Every row gives one point. To make a cloud, some directions were put in groups of two or more. Within a group, all points are equally far from the middle, so they leave a hole (a ring in 2 directions, a hollow ball in 3). The other directions are filled evenly. Then the cloud was stretched, turned, moved and blurred a little. Count the holes, and give their numbers of directions, smallest first.
In the rows, 100 means zero.

Cloud, 22 rows:
[127 152 129]
[116 113 55]
[86 63 95]
[59 151 95]
[164 122 80]
[17 145 56]
[63 115 181]
[184 115 35]
[116 56 102]
[94 165 136]
[21 149 59]
[88 120 128]
[63 152 159]
[85 130 52]
[116 141 30]
[97 31 76]
[85 55 134]
[84 41 97]
[52 166 78]
[105 104 166]
[76 118 59]
[136 118 5]
Holes: 0

Cloud, 30 rows:
[15 96 75 116]
[157 115 61 104]
[17 150 104 78]
[34 55 152 92]
[156 79 127 84]
[132 45 74 117]
[5 119 115 82]
[126 109 133 44]
[49 151 162 69]
[141 52 134 137]
[79 155 76 164]
[76 60 181 109]
[79 34 153 118]
[141 97 56 76]
[57 178 105 141]
[54 184 94 89]
[105 46 111 167]
[110 116 64 42]
[58 119 77 36]
[61 52 67 79]
[133 159 80 149]
[148 103 144 74]
[103 126 161 170]
[104 92 137 37]
[106 101 35 77]
[140 57 123 78]
[27 83 75 70]
[134 49 145 112]
[129 93 79 46]
[77 31 116 146]
Holes: 1 (4)

Cloud, 31 rows:
[157 95 41 123]
[161 91 90 131]
[109 137 139 102]
[83 141 127 132]
[53 103 108 51]
[125 98 126 143]
[121 63 48 45]
[26 112 83 87]
[123 122 137 70]
[42 87 41 130]
[39 119 56 136]
[87 72 48 37]
[136 108 11 98]
[119 91 140 70]
[165 82 65 65]
[74 123 9 87]
[96 123 6 114]
[167 107 43 100]
[59 131 125 74]
[174 116 74 98]
[110 85 40 156]
[121 153 27 113]
[74 94 139 76]
[146 162 77 89]
[161 137 48 79]
[172 107 91 107]
[142 47 63 84]
[35 87 40 95]
[148 134 103 135]
[97 121 5 78]
[43 122 41 68]
Holes: 1 (4)

Cloud (54 x 6):
[24 96 120 76 117 98]
[61 111 65 118 52 122]
[103 90 97 64 92 106]
[98 121 159 96 83 117]
[86 102 47 126 65 124]
[89 80 127 41 130 73]
[96 122 132 108 137 59]
[126 109 101 122 108 94]
[96 120 112 112 91 62]
[98 67 84 114 96 134]
[101 84 77 65 97 103]
[40 119 119 116 46 59]
[122 161 88 130 94 89]
[84 61 57 114 68 45]
[89 38 61 100 86 105]
[85 91 53 94 109 82]
[78 125 110 150 68 98]
[60 123 98 86 67 129]
[47 68 108 112 47 97]
[129 32 113 52 127 54]
[87 139 84 111 39 90]
[69 119 161 96 67 122]
[82 104 142 82 63 120]
[129 91 95 143 119 95]
[85 99 124 74 75 135]
[84 86 5 171 102 118]
[96 108 69 147 120 109]
[114 65 54 120 108 114]
[81 97 144 48 166 82]
[55 90 79 114 136 123]
[64 79 142 129 72 69]
[93 92 89 84 129 83]
[127 56 128 68 117 92]
[84 81 113 88 60 137]
[110 132 68 120 33 95]
[34 114 49 119 89 94]
[51 86 93 133 68 80]
[79 98 90 138 99 81]
[66 98 137 131 62 69]
[40 87 133 86 134 131]
[75 103 50 115 61 93]
[29 68 113 63 134 85]
[65 63 103 156 135 70]
[89 105 58 103 64 94]
[93 76 124 92 127 125]
[86 95 135 49 171 76]
[24 110 86 130 92 56]
[21 73 142 81 153 87]
[77 116 159 96 132 49]
[120 146 73 92 71 101]
[62 143 120 163 85 109]
[35 67 129 125 91 104]
[70 116 131 121 105 149]
[69 131 108 125 69 101]
Holes: 0

Cloud (71 x 8):
[45 155 69 85 79 68 109 125]
[99 98 97 111 118 106 38 140]
[106 69 34 116 152 108 107 109]
[86 95 92 143 67 135 59 144]
[81 83 107 53 60 60 120 106]
[151 80 132 115 79 120 89 71]
[114 67 165 107 115 93 118 112]
[54 133 52 81 51 109 85 121]
[129 97 127 71 85 114 81 59]
[129 45 89 102 52 149 84 114]
[78 104 50 118 11 94 110 132]
[85 122 88 84 148 44 129 132]
[89 122 47 127 36 133 140 90]
[139 95 66 111 65 62 120 141]
[91 144 67 67 92 46 127 84]
[130 83 67 143 44 128 112 132]
[74 136 106 138 81 105 58 129]
[147 100 119 95 87 117 62 111]
[90 85 44 122 43 116 72 156]
[79 126 35 91 117 63 93 78]
[102 67 142 96 53 78 57 100]
[103 89 165 88 121 89 81 132]
[115 67 64 105 141 155 87 116]
[109 120 119 95 118 62 162 92]
[123 128 69 113 48 43 123 111]
[76 64 100 118 131 126 126 62]
[98 172 75 111 69 59 105 100]
[143 117 48 79 118 92 105 112]
[60 65 117 133 87 79 117 151]
[92 54 147 84 95 55 78 119]
[99 108 151 122 127 40 91 124]
[79 85 74 159 123 76 78 98]
[90 127 100 62 93 153 101 136]
[95 85 48 125 63 64 145 126]
[102 128 85 84 116 149 106 45]
[125 78 49 127 46 64 91 70]
[89 97 147 141 60 50 102 97]
[118 100 126 91 81 75 64 57]
[109 105 143 78 119 134 80 129]
[86 135 134 106 101 160 102 129]
[74 78 133 71 63 44 83 111]
[84 110 142 62 122 77 133 94]
[86 90 24 102 111 105 124 144]
[127 113 131 109 138 130 83 79]
[68 107 58 85 154 73 125 111]
[85 98 117 124 5 94 93 133]
[114 44 88 111 89 145 96 49]
[134 108 66 82 99 72 62 78]
[84 107 72 51 141 82 114 122]
[75 152 121 125 94 87 77 80]
[69 132 59 141 84 73 83 154]
[99 62 100 53 55 101 113 99]
[144 104 85 97 83 91 137 43]
[120 68 31 102 61 91 121 61]
[119 121 31 116 98 109 68 115]
[119 75 27 142 76 112 73 107]
[55 119 84 127 134 64 101 82]
[121 129 94 120 154 68 128 108]
[119 37 63 96 111 81 133 105]
[110 106 75 135 51 176 117 96]
[88 134 56 124 136 64 107 77]
[120 41 51 80 74 68 89 87]
[128 76 99 154 59 144 107 114]
[158 88 72 88 62 114 112 73]
[112 68 57 98 153 138 89 112]
[139 53 60 109 70 108 97 48]
[59 109 52 141 97 53 84 133]
[114 93 101 100 87 58 143 156]
[50 116 76 140 96 58 76 136]
[96 152 116 95 45 73 76 83]
[43 75 79 90 50 80 107 111]
Holes: 2 (2, 6)

Cloud (72 x 8):
[112 96 100 28 78 56 104 69]
[114 108 122 69 138 121 151 45]
[148 76 110 81 104 69 90 98]
[107 78 145 67 120 73 106 105]
[129 74 130 24 82 60 118 106]
[63 68 92 110 41 104 151 72]
[117 87 102 97 63 76 141 115]
[51 77 82 29 73 86 102 82]
[103 119 100 82 122 141 167 86]
[118 24 74 124 115 90 108 122]
[91 91 112 72 55 140 165 72]
[111 92 82 62 87 96 151 156]
[58 92 101 21 120 56 127 101]
[137 57 89 135 79 87 106 46]
[124 31 113 91 48 81 77 58]
[103 75 123 90 115 108 130 71]
[47 100 96 41 88 73 111 114]
[105 98 45 74 62 104 122 121]
[53 35 76 67 65 85 55 118]
[98 104 62 120 113 110 66 86]
[23 127 127 49 103 95 119 58]
[52 79 155 95 144 80 106 85]
[93 62 87 81 133 90 126 43]
[103 89 120 92 149 109 71 122]
[82 134 67 51 36 90 106 105]
[140 44 77 133 74 106 128 173]
[78 110 91 72 103 64 139 167]
[116 116 106 146 130 138 102 116]
[75 81 99 69 118 66 82 124]
[130 100 149 128 77 139 118 56]
[77 99 56 76 121 56 148 95]
[49 58 94 36 88 76 105 77]
[91 131 72 94 71 113 138 85]
[141 106 98 125 57 129 115 58]
[91 70 173 73 105 103 122 38]
[152 31 99 148 93 73 91 60]
[66 136 78 56 60 110 122 135]
[114 143 94 126 100 64 92 87]
[99 124 84 81 37 35 127 91]
[49 112 118 48 146 54 128 110]
[144 26 133 112 84 92 94 47]
[66 118 113 117 132 138 75 75]
[116 62 93 87 75 82 112 195]
[176 36 112 121 109 104 118 90]
[83 103 112 116 65 107 134 176]
[62 94 106 98 111 75 84 126]
[84 49 129 47 103 140 104 130]
[154 43 102 95 88 79 171 96]
[104 78 105 41 112 107 137 52]
[31 101 57 51 65 60 144 128]
[84 67 86 59 86 66 77 85]
[81 72 82 71 108 142 191 87]
[63 95 84 106 133 132 128 73]
[101 62 160 67 79 90 150 73]
[115 18 102 99 79 124 74 63]
[59 99 148 96 138 113 121 130]
[157 105 82 156 48 86 60 87]
[148 48 93 90 153 63 158 109]
[100 54 64 72 69 74 123 77]
[111 66 97 90 34 84 126 103]
[34 65 147 138 101 93 100 97]
[132 52 177 104 135 128 107 35]
[63 83 75 73 136 55 118 85]
[138 86 105 87 149 91 105 116]
[66 41 146 85 89 118 178 97]
[136 49 172 85 130 69 128 69]
[101 125 114 131 51 76 134 92]
[95 152 117 116 131 113 93 108]
[141 13 109 105 55 123 87 71]
[132 45 143 68 66 102 125 90]
[55 55 96 52 158 103 150 86]
[71 100 93 121 62 109 76 90]
Holes: 0
